Each row is a point. To make a cloud, some directions were put in groups of two or more. Within a group, all points are equally far from the middle, so they leave a hole (a ring in 2 directions, a hollow ball in 3). The other directions are filled evenly. Then the cloud was stretched, turned, moved and blurred a little. How many holes are there, and how many directions does each take, smallest first?
In the rows, 128 means zero.

Cloud (15 x 2):
[[123  70]
 [ 91 170]
 [ 79  96]
 [178 157]
 [129 196]
 [ 75 108]
 [112  70]
 [154  88]
 [161 189]
 [176 119]
 [177 129]
 [171 114]
 [163  94]
 [168 183]
 [105  73]]
Holes: 1 (2)

Cloud, 20 rows:
[[153 113 151]
 [119 105 174]
 [183  68 109]
 [172  34 120]
 [199 101 122]
 [156 135 151]
 [104 110  76]
 [104 150 145]
 [188  75 130]
 [202  94  73]
 [147  76  99]
 [142  67 141]
 [ 74  99  60]
 [145  35 155]
 [125  78 144]
 [ 63  88 104]
 [117  94 122]
 [101  99  86]
 [129 132 156]
 [142  48 101]]
Holes: 0

Cloud, 53 rows:
[[ 75 149 147 104  75  97]
 [149 120 209 177 103 102]
 [110 104 123 235 140 122]
 [195 132 161 178 152 188]
 [ 50  85 130 158 100 150]
 [ 91 126 117 232 131 117]
 [137 147 217 107 142 117]
 [112  65 176 185  96 168]
 [123  59 112 127 158  84]
 [144  64 184 117 166 130]
 [ 87  84 178 166 184 120]
 [174 126 101 176  70 125]
 [106  61 127  92 135 157]
 [146 171 149  62 125 151]
 [188 114 141 144 191 178]
 [138 201 118 148  76 168]
 [139  69  87 149 112  97]
 [103 181 183 120 184 159]
 [144 112 120 196 118 218]
 [101 146  73 186 124 173]
 [123 114  69 154 127 190]
 [136 200 132 122 199 133]
 [173 155 117  90 100 167]
 [ 60 115 112 121 126  83]
 [147 190 165  77 162 146]
 [116 105 142 199 193  92]
 [154 148 202 154 103 188]
 [129 155 125 200 200 156]
 [155  97 102  97 150 185]
 [ 75 117 184 140 189 124]
 [180 164  97 123  90 132]
 [127  67 167 199  85 135]
 [154 133 129 176  54  98]
 [121 192 197 126 162 162]
 [195 179 128 103 154 117]
 [154  89 112 143  77  91]
 [ 79 104 167 203 160 109]
 [181 195 160 113 168 141]
 [ 50 102 147 190 106 134]
 [111  90 133 170 102 219]
 [122 155 180 109 153  55]
 [106 149  73 136 159  89]
 [175 186 146 201  94 138]
 [ 99  65 148 103 180 124]
 [117 151 203 177  87 101]
 [129  67 190 189 116 147]
 [191 166 113 110 132  93]
 [139  88 171 191  67 123]
 [106 151  96 213 134 183]
 [ 83 154 158 100  66 128]
 [133  95 154 180 107 220]
 [102 108 123 141 195  69]
 [139  80 149  90  93 106]]
Holes: 3 (2, 2, 2)

Cloud, 81 rows:
[[106  76 104  70 109 147  37 125]
 [101 184  88 145 166 152  60 146]
 [158 108 122 118  58  89 147  79]
 [ 79 110 102 101 118 224 181 132]
 [106 110 173 142 120  88 124  52]
 [159 148 164  65 175 158 132 204]
 [163 125 114  28 117 104 173 115]
 [140 124  99 167  93 101 118 116]
 [199 142  94  66 119 158 105 112]
 [123 136 219 133 171 201 117 142]
 [172  72 129 128 138  93  57 119]
 [175  93 165 139  76 140 122 178]
 [ 87 180 158 149  72 138 119 132]
 [130  74 145 135 133  63  58 138]
 [143  43 124 153 146 123  98  79]
 [160 144 124  37 140 139 182 115]
 [159 108 110 162 119 156  61 175]
 [134  29 111 109  85 127 100  90]
 [191 125 136  70 136 120  86 173]
 [ 53  74 148  84 170 128 101 146]
 [152  75 172 107  98 120  49 142]
 [ 81 177 112 129 101 170 161 147]
 [159 162 171 186 130 175  81  55]
 [177  73 144 132  99 150 144  76]
 [ 84 125 102 151  59 168 145 126]
 [101 123  95  82  75 201 105 162]
 [184 206 117  61 115 177  91 146]
 [139  94  79 134 167 178 163  87]
 [150 115 175  80 141 164 158  38]
 [156 163 152 126  92 119 177  98]
 [130 185 119  87  75 137 144  86]
 [ 82 166 187  92  85 151 157 143]
 [125 186 139 180 108  74  80 178]
 [159 197 159  81  97 164  62 104]
 [ 79 131 132  68 111 124 158  48]
 [155  56 141  71  36  99 140  71]
 [ 48 112 181  55  92 120 124 115]
 [193 157 151 114 133 205 135  54]
 [ 48  93 127 147  82 130 111 110]
 [ 71 110 124 149  98 123 137  71]
 [117 172 182 113 144 173 134  98]
 [146 195 186 108 122 121 100 152]
 [ 89 141 121 104 149 109  75 204]
 [ 82 102 184  48 144 149 129 132]
 [156 169  63  83 113 168 112 110]
 [123 169 168 115 197 113  64  78]
 [113 147 131 133 177 122 131  32]
 [127 151 130 204 146 151  78 159]
 [ 84 157 164 121  70 190  33 142]
 [172 114  79  67 100 141  77 135]
 [ 92 103 165  78 134 169   9  77]
 [ 85  84  94 119 133 155  99 148]
 [185 119 138  72  89 118 174 111]
 [218 108 123 115 186 123 107 127]
 [124  64  94  86 168 137  88 138]
 [121  70  66 122 213 104  75 102]
 [178 128 118 181 129 152 143 118]
 [ 91  90  88  94 137 170 111 145]
 [121 152 112 186 135 114 126 145]
 [ 94 107 114 136 198  85  33 138]
 [158 113 177  51  99 142 155 191]
 [ 86 121  98 104 138 114 135 225]
 [164 102 180  67 132 140  73 114]
 [ 86 108 163  39 108 151  82  67]
 [120 193 138 121 139 219  68  91]
 [ 73 143 152 146  72 119 136 103]
 [ 60 124  95 135  88 100  66  91]
 [185 141 165  91  89 127 185 124]
 [108 143 166 120 184 208  26  88]
 [140  94 138  61 171 201  34  78]
 [102 179 131  89 108 138  67  67]
 [103 141  86  87 208 186 117 105]
 [169 109 110 144  89  81 111 159]
 [134 131 169  96 162 125  46 164]
 [207  75 157 126 138 180  84  87]
 [117 103 123  51 153 195 174  52]
 [100 117  87  68 155 145  33 103]
 [155 126 168 103  86  58 124  78]
 [104 189 153 155  64 161 106 110]
 [134 154 156  71 110 216  67 133]
 [ 72 116 146 147 130  56 156 124]]
Holes: 1 (4)

Cloud (92 x 9):
[[155  24 154 131 139 147 171  94  79]
 [ 96 117 157 194 152 134 198  86  56]
 [130  92 104 212 129 152 147 107  50]
 [171  62 102  90 137 153  96 179 190]
 [115  43 164  92  71  76 145 136 110]
 [ 68  83 152 143 164 160 191  79 138]
 [ 82 182 103 152 137 128 142  91 158]
 [117 154 165 189 182  90 121 124 102]
 [ 98 113 130 174 175 149 158 190 179]
 [ 64  56 135 129 169 117 124  91 133]
 [124 130  66 124 125 139  99 180 193]
 [146 120  55 166 162 110 128 152  77]
 [114 140 178 123  77 201 150 164  93]
 [103 125 111 186 122  98 133 160  49]
 [114  44 107 168 146 159 154 207  89]
 [189  96  95 128 178 135 163  69 110]
 [175 118 146 134 105 210 195 173 153]
 [189  78  93 125 161 144 204 133  76]
 [109 101  74 106 122 101 224 158 103]
 [ 88  83 110 193 148  55 154 140 127]
 [ 71 138 106 162 132  86 125 153 155]
 [130  97  52  86 110 117 174 190 134]
 [142  24 102  99 114 127  92 150 169]
 [216  49 176 142  66 117 102 151 162]
 [133 109 132 182 138 185 142 119  31]
 [127  92 189 146 141  74 218 135 143]
 [142  88  84 114  43 145 175 117 162]
 [ 88  98 138  79 107  85 160 186 152]
 [133 138  87 184 174 173 145 102 176]
 [129 163 161 181 123  92 126 186 143]
 [213  53 140 124 154 139 174 159 161]
 [188 119 163 154 107 101 158 209 170]
 [129 107 186 112 100  48 132 138 172]
 [174  57 107  96  58 117 152 148  88]
 [124 106 179 171 134 168  80  86  91]
 [144 198 135 116  85 141 102 166 128]
 [150  23 139 114 191 110 113 135 116]
 [190 180 114 137 145 127 141  94 108]
 [ 87  84 130 145 130 175 228 173  67]
 [ 79  80 152 169  75 147 129 201 166]
 [137  35 120 155 144 159 151 165 195]
 [209 102 136  58  66 132 113 153 165]
 [105 188 131 103 158 188 153 129 127]
 [155  52  90 134 102  87 219 175 129]
 [133  94 202 111  92 100  77 106 170]
 [134  59 118 175  91  79 178 185 181]
 [184 115 139  63 112 139 142 117 196]
 [185 115 145  71 147 194 136 183 149]
 [138 139  67 116 140 134 160 207 173]
 [187  53 190 116 138 150 164 114  96]
 [197  92 157 133 169 136 137 199 101]
 [204  68 131 135  85 183 140 212 140]
 [184 105 135 129  69 156 112 186  68]
 [ 69 117  86 166  73 176 132 104 115]
 [118  55 111 178 128 156 224 103 139]
 [143 103  98 101 171 148 131  62  75]
 [189 140 131  87 100 100 138 143  80]
 [146 146 163 125 144  76  90 170 144]
 [109 122 154 123 127  88 198 194  97]
 [125  72 158 112 104  51 194 141  91]
 [173 130 146  57 151 177 125 166 115]
 [ 97  35 129  61 141 115 167 118 116]
 [182 134  59 133 162 141 144 179 102]
 [176  73 111 105 107 122  79 139 217]
 [ 75  43 131 118 110 107  96 142 142]
 [168  71 210 156 174 110 130 138 138]
 [123 106  85  88 136 125 156 203 195]
 [118  84  98 142 156 109 198 212 164]
 [122  70  95 170 184  70 168  69  94]
 [ 63 118 131 122 156 209 201 174  89]
 [185 147 111 170 159 150 146 141  52]
 [ 68 119  80 115 182 176 204 153  82]
 [208  97 103 136  53 131 152 112 112]
 [135  82  72 187 180 124 145 175 110]
 [162 101  78 194 117 164 205 111 110]
 [173 116 137  67  97 159  72 184 113]
 [131 175 169 219 110 139 122 143 105]
 [220 103 136  75 119  80 145 137 137]
 [102 184 137 174 150 151 196 146  97]
 [ 71 168 127 160  61 184 131 137 125]
 [107 143 151 146 187  86  99 132 101]
 [ 93 132 165  97 157 163  94 181 131]
 [ 90  95 148 129  86  91 114 135 208]
 [207  72 131 206  97  89 114 130 163]
 [195  56 122 132 127 167 191 139  80]
 [123  32 153 166 165 131 126 174  83]
 [141 180 132 134 114 111  99  88  80]
 [ 79 134 167 154  86 181 132  81 148]
 [191  69  90  63  95  99 122 174 129]
 [162  92 195 167 149 159  75 130 141]
 [191 134  96 139  64 140 119 124  72]
 [131  94 103 167 133  68 177  66  66]]
Holes: 3 (3, 3, 3)
